Each wall is flat, endless, passes through zero and stands at right angles to its row. A trip goes straight from one point to another. List the walls that it crosses, first one first.

Walls:
(1): [27 14]
(2): [ 7 69]
(3): [-58 -12]
(4): [  0 -75]
Trips:
[-24 -36] to [ 42 -10] => 3, 1
[ 49 -52] to [36 62] => 2, 4
[ 30 -46] to [-44 -26] => 1, 3
[-78 -24] to [-72  20] => 4, 2
[-28 -17] to [ 5 89] => 4, 2, 1, 3

Walls:
(1): [-76 -31  41  -6  71 -87  15  -8  19  -6  24 -62]
(2): [ -4  -8   8 -10  22 -21  20  27 -31  62 -12  30]
(3): [  2 -23 -19  32   9 -70  -1  -4 -65  31   3   1]
(4): [ -1 -20 -26  -2 -41   4 -38  17  13  31  23 -63]
(5): [ 23  11  -5 -31  -5 -56  14 -19 -33   0  14 -10]
Trips:
[-26  -4  38 -20  35 -28  15 -62  29 -25   9   8] to [ 13   7 -25  47  31  52  10   8  62  11   8  29] => 5, 1
[-11 -33   8 -31  18  22  -9  55 -19 -23  15   1] to [  4  -7  10 -14  25  12 -41  11  33  17  20 -29] => 2
[ 24 -48  -4 -47 -29  35  -6  29  43 -18 -30  34] to [ 15  -2 -25   9 -12 -39 -55  -1  17  -5 -21  24] => 3, 5
[ 28  27  72 -51 -12  39  13  59  -6  31   5   8] to [33 20 29  7 28 21  5 18 50 -9  0 18] => 2
[ 22 -61  -7 -79  -4 -12   9 -79  13  35  73  -4] to [ -8   5 -71   1  28  -3  38  14  -8  25 -20  23] => 4, 1
